Every row gives one point. Each copy is the shape, with its points in the same order, stretched, turned, moved and blurred by noise. Say if it was mirrored as well.

Shape (6 x 3):
[[-64   3  25]
 [ 23 -26  12]
 [ -6   9 -48]
 [  1 -35  51]
 [ 11 -53 -55]
 [ 25  10  41]]
Copy 1 (6 x 3):
[[ 30  42  72]
 [ 17  15 -28]
 [-49  34  19]
 [ 62  16 -15]
 [-14  54 -50]
 [ 17 -26   3]]
Copy 1 is: mirrored
Copy 2 (6 x 3):
[[-52 -42 -37]
 [ 20 -13  43]
 [-14  48  -9]
 [  6 -59  38]
 [-25  35  60]
 [ 45 -25   9]]
Copy 2 is: mirrored

Shape (7 x 4):
[[ 13  19  23  -6]
 [-17   6  28  17]
 [ 15  12 -19 -28]
 [-22   5  27   1]
 [  2 -58  34 -23]
 [ 46 -20 -14 -11]
 [ 26  23 -77  13]]
Copy 1 (7 x 4):
[[ 30 -20  -1 -19]
 [-11   2  19 -45]
 [ 23   2 -32  30]
 [-15   2  -4 -47]
 [-69 -68 -27  -8]
 [  1 -45   0  65]
 [ 23  51  16  95]]
Copy 1 is: only turned
Copy 2 (7 x 4):
[[-13 -11  22   2]
 [-34   7   1   4]
 [ 21 -11   9   1]
 [-22  -7  -2  -2]
 [-11  -7  -7  52]
 [ 15  14  30  22]
 [ 42  28  25 -30]]
Copy 2 is: only turned
Copy 3 (7 x 4):
[[  1 -16  32   2]
 [ 19  -7  -8  17]
 [-26   1  11 -30]
 [ 14 -19 -15  11]
 [ 75 -41  -2 -43]
 [ 26   4  56 -50]
 [-50  69  29 -30]]
Copy 3 is: only turned
Copy 4 (7 x 4):
[[ 11 -24 -35  24]
 [  0   1 -21  38]
 [ -5 -23 -12 -10]
 [  2   5 -18  29]
 [ 38  -6  21   7]
 [  5 -44   5  -2]
 [-52 -48  -5  -5]]
Copy 4 is: only turned

Shape (10 x 6):
[[ 38  16  17  -1  -8   1]
 [-11 -53   7  22 -12  -1]
 [  3  17   9  19  -9  18]
 [ 21   5   1  -1  77  -1]
 [ 24 -21   9  24  -2  16]
 [ -1 -12  12   5   9  -4]
 [-16  19  18  10   2   5]
 [  0 -39  20  -9  -9  21]
 [ -6   5 -35  -3 -14  15]
 [-16  23 -76  -6 -14  -9]]
Copy 1 (10 x 6):
[[ 16   9 -35 -16   0  -2]
 [  3  21  -1  42 -20   8]
 [ 17 -14 -15  -6 -13  22]
 [ 10  38  46 -47   1 -30]
 [ 26  10 -14  10 -16  -6]
 [  2  19   2   2  -9   8]
 [  4  -5  -3  -9 -11  36]
 [ 20  19  -8  35   4  10]
 [ -9 -28   4   7   4  -6]
 [-48 -46  17  -5   4 -20]]
Copy 1 is: mirrored
Copy 2 (10 x 6):
[[ 19   6 -36   7   2 -46]
 [ 40 -27   7  14  16   4]
 [ 34   7 -11 -15   5 -30]
 [-24   6 -55 -16  -4  37]
 [ 41 -19 -21   0  19 -20]
 [ 15  -6 -12   5  -1   1]
 [ 20   5  -4 -21 -16 -11]
 [ 16 -41  14  15  13 -15]
 [  2  22  -2   5  44 -14]
 [-13  62  -4  17  60  -2]]
Copy 2 is: mirrored
Copy 3 (10 x 6):
[[ -3 -15   7  -7 -39 -14]
 [  6  40  52  40  -9  41]
 [-11  -3  32 -28 -10 -26]
 [ 95  11   5 -56   4  16]
 [ 10  23  56   3 -39   0]
 [ 19   9  18  -2   1  23]
 [ -1 -15  16 -32  20  -4]
 [-20  45  30   1 -24  51]
 [-14  49 -16  -9 -12 -37]
 [  3  55 -62   7   8 -78]]
Copy 3 is: only turned
Copy 4 (10 x 6):
[[ 44   5 -20  17  27  -7]
 [  7 -23   7  15  40  65]
 [ 13  10  16  18  15   8]
 [ 33 -28 -56  36 -46  32]
 [ 41  -3   6  22  33  46]
 [  7 -13 -19  18  11  26]
 [-14   4  -3  19   1   0]
 [ 15  17 -19  -5  49  41]
 [ 27  -5  31 -16  -7  -3]
 [ 28 -40  52 -26 -50 -29]]
Copy 4 is: only turned

Shape (11 x 8):
[[-31   0  11   8  20   4  16  64]
 [-30  55  30   2  27  -6  27 -21]
 [  2 -11  31  24   5  31 -68  16]
 [ -4   5 -37   0  -8  32  16 -24]
 [ 21   6 -89  25 -16 -26 -17  32]
 [-35  -6  -9   7  12  30  31 -19]
 [ 20  -6  30 -58   0  38  33   2]
 [-26 -12  21 -34  39  12  25 -14]
 [ 23  10  -3  21  15  -9  19 -12]
 [  9  -3  24  -2   8   7  28   1]
 [ 10  -7  27  10 -38 -50 -22  -9]]
Copy 1 (11 x 8):
[[ 24   9 -45 -27 -13  -1 -38   4]
 [-12  34  48 -10  58 -36 -71  -6]
 [  7  -7   3 -14 -95   1 -34   6]
 [ 17  -5  23  -5  40  17  51  18]
 [-28  -9 -69  29   6  -7  66  72]
 [ 19  -9  23 -36  39  22   0  11]
 [ 56   0  30 -10  11  27  21 -66]
 [ 30 -29  29 -35  26 -15 -16 -44]
 [-10 -28  -5  12  40   3 -24   8]
 [ 10 -11   6 -16  17  16 -22 -37]
 [-86  11   4 -12 -28  -7   7 -38]]
Copy 1 is: mirrored
Copy 2 (11 x 8):
[[ 30  27   4  39  34   2 -37 -19]
 [ 62 -11 -25   4  42  -6  21  29]
 [-22 -21  51   7  -4  34  -8 -12]
 [  2 -30  14  13  -8 -42   4  15]
 [-39  61  19  24   7 -37  45 -44]
 [ 24 -22  12  19   6 -29 -15  40]
 [ 23 -81 -29  26 -20 -15 -45  -5]
 [ 33 -34 -12  37  -8  -5 -15  46]
 [-10  -8 -22  11  36 -15  24  23]
 [ 11 -29 -23  14  21  -7 -14  16]
 [ -5  19 -11 -28 -15  19  17 -16]]
Copy 2 is: only turned

Shape (12 x 9):
[[-52  20  41 -13  21 -49  -9 -19 -15]
 [ 69   9  12 -16  39  30   4  16  10]
 [ 36  16  -6 -44   1  26  -6  35  -2]
 [-19  11  32 -43  20 -50  -3  23  24]
 [-44 -59   5 -34  20 -30 -15 -21   9]
 [-17  12 -12 -41 -82   0   5  18 -54]
 [-50  -3  32  12  17  -8 -10  37 -11]
 [  0 -18  26 -42  47  20  42  16  22]
 [ 10  13 -62 -11  24  34   2   6  26]
 [-26 -25  27 -30   3  34 -11 -11  34]
 [ 14   1 -55  58 -29  13  12  -2 -11]
 [-16  -8  37 -31  14 -30  24  20  33]]
Copy 1 (12 x 9):
[[ 17   6  43  37  10  37   8  -2  34]
 [ 13  70  14 -26  39 -48   4  28 -28]
 [  8  52   8 -30  -8 -19   7   1 -25]
 [  9  14  40  26  11   0  12 -30  -2]
 [-21  29 -10  42  34  38  -1 -24  38]
 [ -6  -2   7  -1 -61  34   0   5 -22]
 [ -4 -17  29  -1  30  20  10  -9  26]
 [-18  35  -8  12  46  -2  54 -11  16]
 [ 33  15 -29  -3  -2 -21  10  -4  21]
 [-37  40  -2   0  -5 -18  11   0  40]
 [ 25 -41 -16  10   8 -27 -23  44  -7]
 [-14   4  23  30  25 -10  24 -20   0]]
Copy 1 is: mirrored
Copy 2 (12 x 9):
[[  6  58 -31  12 -20  46 -41  46  22]
 [ 58  -3 -25  49  -2 -23   8 -56  34]
 [ 14  27   6  56  10  -1  38 -45  11]
 [ 13  95   6  27 -18   9 -10  12  44]
 [ 35  46 -58 -54 -42  45 -22  16 -15]
 [-48   7  52  31   1  17  63  27 -59]
 [  4  49 -10  29 -37   6 -45  -5 -18]
 [ 81  23  -7  37 -34  14  -9 -26  16]
 [ -5   6 -11  19 -21  36  15 -90  48]
 [ 52  19 -12 -14   7  36 -33 -46  -6]
 [-51 -42  26 -14 -27 -22  22 -38   9]
 [ 36  57  15  18 -25   1 -17   8  27]]
Copy 2 is: only turned
Copy 3 (12 x 9):
[[-35   3  35   6  50 -12  11  28 -71]
 [ 25 -33 -20  56 -38  35   2   2  17]
 [ 17 -35  16  43 -18  38 -10 -43  19]
 [-12  -2  54  35   1 -20  26  -4 -29]
 [-32  42  38  -4   7  -5 -33  26 -12]
 [  6  22  31 -19  75  30  -1 -88   2]
 [ 21  -7  54 -11  20  -2 -11  26 -26]
 [  4  -3  59  28 -24  60  15  38  -1]
 [ -5 -51 -24 -17 -66  34 -14 -11  37]
 [  6  38  50   4  -6  40 -31  12 -37]
 [ 28 -16 -69 -32 -21   5  20  -2  32]
 [ -2  16  47  20   5   3  38  15 -23]]
Copy 3 is: mirrored

Shape (16 x 11):
[[-45  40  -4  12   7  14 -30  19 -30  42  23]
 [ 15  -6  30  -5 -53 -13  32  35 -31  20  -6]
 [ 41 -27  18  12   7  19   4   8 -13 -16  -4]
 [ 30 -37  -1 -27 -19  -1 -17 -34  22  -4 -22]
 [  4  -8 -23  37   9   5  -8 -29  12 -15 -18]
 [ 36  -2  39   7 -26 -25   1 -18 -36  -8  -4]
 [ -8  28 -16   4 -25  39 -27  21 -46  19  33]
 [-12  33 -43  38  11  19  -1 -33  35  26  45]
 [ 30  -6  36 -21 -48  -8  -1   2 -62  10  35]
 [ 21  -7  36 -12 -44 -37  -8  35 -24 -30  34]
 [ 10 -12  11 -19  19 -13  21 -25 -12 -12   7]
 [  9 -14  66 -10 -24  10 -22  24 -19   5  -5]
 [-33 -57 -29  42  27  34   5 -54  38  -1  10]
 [ 16 -19 -32   5  43  25   9 -31  45   5   7]
 [ 13 -55  -7  -5   1 -15 -16  11 -24   4 -16]
 [ -7   7 -23  48  17   8 -29  -8   2  65  51]]
Copy 1 (16 x 11):
[[ 15  13  44 -10  -8  34 -59 -15 -13 -41  -3]
 [-54  26  39   0  10  45  34 -43  13  -4  -8]
 [-32  13 -12  -4  12   1  23 -16  23 -23  21]
 [-10 -24 -45  17  -6  29  78  11  12 -11  15]
 [ 13  11 -21  24 -13 -20 -16  15  28  -4 -15]
 [-25   8  18  10  -5  42  36 -46  57 -32  17]
 [-22  28  35 -34  11  50 -55 -12  13 -37  19]
 [ 22 -26 -43   2 -20  -1 -95  -7 -16  37 -20]
 [-58   2  27 -16  13  91  26 -52  48 -45  27]
 [-48 -13  32  13  39  42  43  -7  38 -22  37]
 [  0 -20 -26  14  21  11  23  -9  26 -15 -27]
 [-46   1  39 -18 -10  41  57 -44  10 -51  41]
 [ -2 -33 -77  26 -45 -26 -51  20 -10  -5 -52]
 [ 17 -30 -80  14   0 -25 -15  15 -21  21 -16]
 [-23  14  -5  37  15  24  46  20  13 -48   4]
 [  8 -15 -19  14 -36  39 -82 -30 -26 -14  18]]
Copy 1 is: mirrored
Copy 2 (16 x 11):
[[ 61  37   4  20  39  10  42 -56   0 -12 -23]
 [ 20  11 -53  23  -3  51 -30  -6  -1 -10   3]
 [-15 -37 -15  25   4 -22  12   8 -18  -3  20]
 [-13 -13 -27 -19  14 -49 -31  13 -10  18 -13]
 [-14 -42  22  20  19 -26  10  19 -21  35  -8]
 [-20  -2 -17  39  24  19 -51  13   2 -18   1]
 [ 33  46 -20  53  22 -25  49 -50  -7  -7 -18]
 [ 30  26  36  -5  20 -46  44  53 -32  25 -32]
 [-11  53 -58  42  28  13 -31 -10  19 -32  -7]
 [-39  31 -49  22  -3  34 -26  -9   2 -46 -17]
 [-15  -3 -11 -18   7 -15  -6  17  28   1  14]
 [ 26 -23 -40  32  38  22 -12 -25   5 -42 -17]
 [ -3 -51   6  -1  48 -50  49  47   8  67 -26]
 [ 11 -28  17 -38   7 -69  46  43 -24  34  10]
 [-18 -12 -39   3  12   6  -2 -36  -8  17  20]
 [ 49  40   8   5  56   3  38  12 -54   8 -16]]
Copy 2 is: only turned
